Every row gives one point. Before rounding, the points of a table are all equally far from one centre. They may lie mostly on one side of it. Write the centre, to within rounding.

Points (10 x 3)
[[ 0.45  1.06 -2.32]
 [-0.43  1.27 -2.46]
 [-1.67  0.93 -1.95]
 [-0.43  0.49 -2.66]
 [ 0.41  1.18 -2.29]
 [-0.49  1.89 -1.87]
 [ 0.54  1.46 -1.98]
 [-1.24  0.71 -2.41]
 [ 0.37  1.50 -2.08]
 [ 0.94  0.87 -1.94]]
Centre: [-0.38  0.46 -0.98]

Points (15 x 11)
[[-2.25 -0.35  0.07 -1.17 -0.65 -1.18 -1.76 -0.37  1.09  3.38  0.49]
 [-2.09 -1.04 -0.46 -1.72 -0.17 -0.18 -1.03 -0.11  0.90  3.53  1.97]
 [-1.63 -2.87  0.00 -1.37 -2.08  0.51 -2.33 -1.14 -0.17  0.71  1.94]
 [-2.40 -1.39  0.07 -0.54 -2.45  0.92 -1.50 -0.82 -0.93  2.60  0.10]
 [-1.79 -3.30 -1.40 -1.19  0.29 -0.02 -1.19 -0.84  0.53  1.23  2.04]
 [-0.82 -0.43 -0.87 -2.41 -1.49 -0.83 -0.75 -0.09 -0.42  2.80  1.27]
 [-1.92 -1.12 -0.26 -0.24 -2.19  0.11 -0.83  0.76  1.36  3.15  1.97]
 [-1.44  0.07 -0.63 -1.83 -1.83 -2.05 -1.38 -0.42  0.79  2.21  1.22]
 [-2.48 -1.47  0.80 -1.83 -1.10 -1.13 -2.45 -0.53  0.87  2.39  2.05]
 [-0.91 -0.81 -0.53 -1.39 -0.92  0.93 -1.39 -0.33  0.78  3.35  1.41]
 [-1.28 -0.85  1.05 -1.41 -0.10 -1.80 -2.70  0.19  1.90  0.82  1.48]
 [-0.74 -1.44 -0.24 -1.20 -0.18  1.57 -1.59 -0.39  1.66  2.19  2.14]
 [-1.29 -2.28 -0.72 -0.87 -0.35 -0.47 -2.36 -1.90  1.20  1.25  1.59]
 [-1.33 -0.78  0.37 -0.96 -2.90 -1.78 -1.01 -1.60  0.81  1.51  1.49]
 [-1.71 -1.82  0.11 -0.83 -2.05  0.23 -1.78 -1.56  1.25  2.30  2.13]]
Centre: [-1.94 -0.90  0.32 -0.71 -0.66 -0.07 -0.43  0.04  0.24  0.49  0.93]

Points (27 x 20)
[[-4.57 -0.06  0.55 -0.58  0.53 -0.85  0.29  1.64  0.73  2.62  1.18  0.31
   0.55 -1.18  1.00 -0.86  0.45  0.87 -0.80 -3.20]
 [-1.62  0.43  1.43 -1.14  3.43 -2.73 -1.23  1.51  0.86  1.98  1.55 -0.61
   0.71  1.01 -1.31  0.72  0.33 -0.73 -0.25 -0.39]
 [-3.00  1.93  2.60 -1.37 -0.56 -1.74  0.70  0.26  0.68  3.01 -0.95  1.64
   1.00 -0.76  0.88 -1.18  1.55 -0.98  1.42 -0.24]
 [-2.07  1.75  0.41 -0.74  0.93 -2.83 -0.55  0.98  0.37  3.00  1.13  0.78
  -0.09  0.01 -0.47 -1.28  1.58 -0.40  0.29 -0.70]
 [-3.06  1.65  1.24 -0.11  0.42 -0.65  0.76 -0.18 -0.87  2.50  0.18  0.25
   1.02 -1.71 -0.53 -0.83  2.35  0.48  1.13 -1.77]
 [-3.65 -0.08 -0.20 -2.09  1.62 -4.00  0.23  0.45  1.25  2.22  1.80 -0.31
   2.06 -1.14  0.54 -1.02  0.41  0.89  0.16 -0.12]
 [-4.64  0.97  1.98  0.82  2.11 -0.95 -1.74  0.71  1.78  2.18  0.52  1.80
  -0.74  0.88 -0.07 -1.54  0.51  2.33  0.16 -0.85]
 [-4.13  1.13  0.61 -0.01  1.29 -0.81 -1.02  3.03  0.33  2.93 -1.98  0.77
   0.82 -0.88 -0.13  0.08  0.45  1.36  0.76 -0.79]
 [-2.45  1.36 -1.14 -0.74  1.85 -3.38  0.99  1.87  0.48  2.04 -0.34  0.79
   1.26 -0.22 -0.59 -2.43 -0.06  0.78  1.59 -0.29]
 [-2.01  1.16  0.97 -0.36  1.29 -3.93 -0.93  1.14  1.37  2.23 -0.39  1.80
   1.38 -0.74  0.25 -0.90 -0.07 -0.44 -0.73 -0.61]
 [-3.97  2.30  1.65 -1.42  2.61 -2.85 -1.03  0.32  0.91  1.22 -0.68  0.91
   0.79 -0.56 -0.18  0.29  0.41  0.10 -0.47 -0.99]
 [-3.43  0.36  0.84  0.05  1.34 -3.18  0.50  0.19  1.47  2.85 -1.80  0.36
   1.13  0.96 -0.65 -0.32  1.35 -0.33 -0.64  0.29]
 [-1.51  1.17  1.72  0.44 -0.34 -1.76 -1.87  0.12  0.47  4.09 -2.03 -0.81
  -1.36  0.66  0.75 -0.43  0.68 -0.26  0.67  0.01]
 [-3.75  1.41  1.02 -1.86  0.93 -3.35 -1.68  1.03  3.30  2.58 -1.07 -0.85
   1.60  0.37 -1.02 -0.36  0.70  1.15  2.83 -0.33]
 [-1.81  0.75  0.28 -1.19  3.27 -2.24 -0.30  1.61  1.43  2.82 -0.21  1.68
   2.07  0.34 -0.76  0.07  0.75 -0.55  0.12 -0.55]
 [-1.77  1.31  2.03  0.34  1.08 -2.26  0.02 -0.09  0.38  2.13  1.52  1.06
   1.70 -2.33 -0.47 -1.99  1.73  0.43 -0.78  0.01]
 [-3.20  1.53  0.41 -2.08 -0.52 -1.29 -0.99  0.10 -0.44  3.05 -1.17  1.24
  -0.61 -0.65 -1.35 -1.41  0.52 -0.36 -0.84 -0.11]
 [-1.88  1.07 -0.23 -1.23  0.59 -2.59 -0.30  0.30  0.54  2.88 -1.79  0.36
  -1.00 -1.27 -0.06 -2.26  1.30  1.62  0.20 -0.99]
 [-2.76  0.12 -1.07 -0.20  1.08 -1.72  0.57 -0.97 -0.01  1.69  0.01  0.34
  -1.44 -1.78  1.69 -1.33  1.49  0.43  0.76 -0.67]
 [-3.65  0.55  1.62 -0.34  0.94 -1.21  0.20  0.20 -0.10  3.88  1.44  1.52
   0.13  0.89 -1.23  1.24  0.06  0.07 -0.89 -0.56]
 [-1.94  1.09  1.19 -1.83  1.37 -3.49  0.09  2.30  1.87  1.69 -0.48  0.23
   1.30  0.55 -0.70 -1.48  1.92  0.64  0.80 -0.73]
 [-2.63  3.11  1.08 -0.61  2.56 -3.12 -0.36  0.73  0.35  0.70 -1.30 -0.20
   0.82 -1.01 -0.48  0.70  0.65 -0.01  0.55  0.51]
 [-3.84  1.66  2.80 -1.09  0.38 -2.42  1.17  1.40  0.37  1.09 -0.01 -0.63
   1.88 -0.33  0.41 -1.44  0.18 -1.62  0.91 -2.27]
 [-3.59  0.41  1.29 -1.57  0.95 -3.42 -0.60  1.05  1.37  3.15 -0.95 -0.79
  -0.20 -1.25 -0.44  1.16 -0.41 -0.50  0.59 -1.85]
 [-0.46 -0.49  0.85 -2.08  0.69 -1.22 -1.94  2.01  0.46  2.63 -0.71  0.32
   0.41 -2.13  1.29 -0.34  0.76  0.17 -0.04 -2.00]
 [-2.86  1.69 -0.78  0.02  2.50 -1.04  0.09  0.64  2.28  1.35  0.66  2.85
  -0.63 -1.54 -1.16 -0.59  0.94  2.15  0.05  0.12]
 [-1.94  0.77  0.83 -0.40  1.48 -1.89 -0.91  0.91  0.27  2.17 -0.29  1.04
   0.04 -0.55  0.36 -1.27  2.34 -0.19 -1.29 -0.14]]
Centre: [-1.65  0.45  1.25 -0.86  0.45  0.72  0.27 -0.15  2.42  1.11  0.16 -1.01
  0.87 -0.20 -0.03 -0.79 -1.89  1.02  0.79  0.45]

Points (30 x 24)
[[ 0.03  1.54 -1.59  2.30  0.98 -1.61  0.76  1.93 -3.44  0.19 -0.20  0.99
  -1.04  0.58  1.90  2.23 -1.58  1.55 -0.17 -2.00  1.75  1.11 -0.83 -0.63]
 [-0.87 -0.84  0.72  0.48  0.74  0.02  0.03  1.80 -0.66 -0.55  0.54  1.81
  -1.86  2.94  1.66  1.02 -0.08  1.10 -0.45 -1.89  1.61  1.59 -1.56 -1.64]
 [-0.18  1.53 -0.30  0.91 -0.01 -0.39  0.24  3.03 -2.57  1.67 -0.75  1.98
  -2.58  1.52  1.91  2.19 -0.69  1.33 -0.39 -1.15  1.10  2.26 -0.82 -0.93]
 [-0.29  0.81  1.56  2.45  1.46 -1.20  1.54  2.00 -1.60  1.12 -0.36  0.33
  -3.00  0.18 -0.22  2.13 -1.19  1.55 -0.82 -2.54  0.15  2.45 -1.19 -1.73]
 [-0.71  0.88  2.03  1.11  1.93 -0.16  1.11  0.85 -3.56  0.54  0.50  1.59
  -2.25  1.21  0.38  1.46  0.53  1.47 -1.40 -0.98  0.92  1.31  0.21 -0.89]
 [-0.89 -0.24  0.57  1.10  1.42 -0.59  1.27  2.00 -1.70  1.06 -1.28  1.13
  -3.79  2.74  1.24  0.94 -2.13  1.45 -0.89 -1.42  0.50  0.91  0.01 -1.49]
 [ 0.06 -0.11  1.32  1.58  0.94 -1.86  0.79  3.15 -3.09  1.58 -0.82  0.67
  -2.38 -0.34 -0.35  1.62 -1.72  1.10  0.62 -0.96 -0.35  2.77  0.45 -0.89]
 [-0.90 -0.07  0.61  1.30  0.44 -1.48  0.05  2.52 -2.72  0.53 -0.65  0.60
  -2.55 -0.09  2.42  1.17 -2.01  2.25 -2.05 -1.36  1.39  1.38 -2.11 -2.46]
 [ 0.00  1.27  0.81  1.80  1.47 -1.39  0.71  1.69 -3.27  1.71 -0.45  0.92
  -3.02  1.22  0.70  2.26 -1.81  1.79 -1.26 -1.16  0.58  0.70 -2.11 -1.89]
 [ 0.94  0.74  0.40  1.24  1.69 -2.05  1.71  1.62 -2.35  0.95 -0.03  0.83
  -1.37 -0.87 -0.13  1.83 -0.68  0.81 -0.69 -1.10  1.55  3.81 -1.64 -1.81]
 [-0.97  2.25  0.02  2.00  0.12 -1.10 -0.90  1.17 -3.42  1.09  0.13  0.74
  -1.15  1.71  0.55 -1.29 -0.27  1.65 -0.55 -2.81  2.23  0.78 -1.36 -0.58]
 [ 0.10  0.46  0.20 -0.05  1.88 -1.47 -0.25  1.36 -2.43  2.31 -0.71  1.48
   0.26  0.24 -0.96  1.14 -1.43  2.31 -0.91 -1.52  0.78  2.21  0.00 -0.25]
 [ 0.91  0.05  1.19  0.50  0.15 -1.19  1.59  2.16 -2.53  1.15 -0.81  0.65
  -3.47  1.81  1.09  1.88 -1.33  2.10 -1.33 -1.90  1.37  1.54 -0.93  0.24]
 [-0.60  1.97 -0.36  2.41  0.47 -0.49  0.57  2.88 -2.03  1.19  0.00  1.83
  -2.58  0.40  1.06  1.97 -0.43  2.71  0.18 -1.80 -0.07  1.22  0.02 -0.59]
 [ 0.08  0.66  0.16  1.40  1.06 -1.49  1.80  1.79 -2.28 -0.75  0.44  1.59
  -2.66  0.80  0.54  1.28 -1.59  2.04 -0.77 -1.35  1.61  1.63 -0.24 -3.12]
 [-0.33  1.68  1.12  0.13  1.44 -0.37  0.85  1.50 -2.81  0.88 -0.72  2.29
  -2.97  0.81  0.91  0.92 -2.74  1.62 -0.05 -2.24  1.03  2.00 -0.01 -1.67]
 [-1.31  1.15  1.20  1.26  0.32  0.34 -0.68  2.42 -2.99  1.21 -0.36 -0.99
  -1.26  1.39  0.92  1.18 -1.42  1.11 -0.36 -3.06  0.37  2.47 -1.36 -1.72]
 [-1.68  0.29  0.89  0.61  0.37 -1.57  1.13  3.09 -4.04  1.05 -0.75  0.67
  -2.67  0.99  0.83  0.85 -2.78  1.81  0.12 -1.34  1.49  2.00 -2.10 -1.15]
 [-1.29  0.51  0.30  0.63  1.91 -1.33  2.24  1.86 -2.04  0.51  0.32  1.48
  -2.56  1.62  1.01  0.82  0.00  0.53 -1.93 -1.54  0.97  2.07  0.54 -1.19]
 [-0.63  1.60  0.88  0.99  0.47 -1.48  1.83  2.58 -0.88 -0.54 -1.83  0.01
  -2.65  1.47  1.00  1.83 -1.11  2.56  0.08 -1.39 -0.81  2.41 -1.01 -0.58]
 [-1.97  0.26 -0.12 -0.86  1.16 -0.86 -0.26  2.13 -3.52  0.30 -0.36  0.58
  -1.73  1.25  0.39  1.28 -1.21  2.08 -1.72 -2.25  0.37  1.63 -1.06  0.02]
 [ 1.10  1.36  0.63  1.74  1.54 -0.60  1.36  1.26 -3.04  1.21  0.55 -0.80
  -3.05  1.63 -0.44  1.11 -1.11  2.99  0.46 -1.57  1.44  1.38 -1.17 -1.19]
 [-0.73  0.96  1.36  0.95  1.37 -2.31  0.53  0.08 -1.39 -0.08 -0.55  1.31
  -1.03  2.97  1.01  0.31 -2.58  2.39 -0.04 -0.72  0.83  0.52  0.67 -1.55]
 [-1.56  1.34  1.93  1.74 -0.28 -2.23  0.72  0.39 -2.91  0.26 -0.45  0.11
  -1.87 -0.05  0.79 -0.50  0.22  0.83 -1.30 -0.75  3.09  1.42 -0.98 -2.95]
 [ 0.84  0.82  0.43  0.08  1.15  0.00  0.73  2.13 -3.57 -0.07  0.58  0.83
  -2.45  0.37  0.72  2.17 -2.35  2.30  0.46 -1.86 -0.20  2.29 -0.62 -0.79]
 [-0.13  0.20  0.44  2.66  0.91 -0.59  0.74  1.59 -3.28  0.12 -2.43  1.03
  -0.39  0.75  0.85  0.98 -1.22 -0.07 -0.10 -2.32  1.90  1.83  0.06 -1.65]
 [-0.66 -0.80  0.02 -0.84  1.72 -1.44  1.84  1.72 -2.92  0.51 -2.47  0.28
  -1.79  1.18  1.82  1.39 -0.39  1.20 -1.15 -1.06  0.91  1.75 -1.18 -0.45]
 [-1.43  0.43  0.02  1.20  0.48  0.02 -0.18  1.36 -2.57  0.95 -1.22  0.78
  -3.07  1.40  1.15  1.52 -2.39  1.04 -2.29 -1.11  1.09  1.77 -2.29 -2.67]
 [-0.02 -0.79  0.99  1.75  1.39 -0.55 -0.05  1.97 -1.64  1.74 -1.30  1.87
  -2.07  2.40  0.48  1.40 -0.94  1.06 -1.89 -0.76  0.25  1.87 -0.01 -0.98]
 [-0.08  0.50  0.78  1.65 -1.01 -1.72  1.00  0.88 -1.98  0.12 -1.53  0.94
  -2.44  0.92  0.07  2.16 -2.26  2.19 -1.48 -1.86  0.64  1.84  0.09 -2.10]]
Centre: [-0.53  0.51  0.32  0.98  0.05 -0.46  0.62  0.76 -1.15  0.54 -0.04  0.06
 -1.48 -0.19  0.59 -0.13 -1.38  0.53  0.07 -0.11  0.73  0.87 -1.24 -0.11]
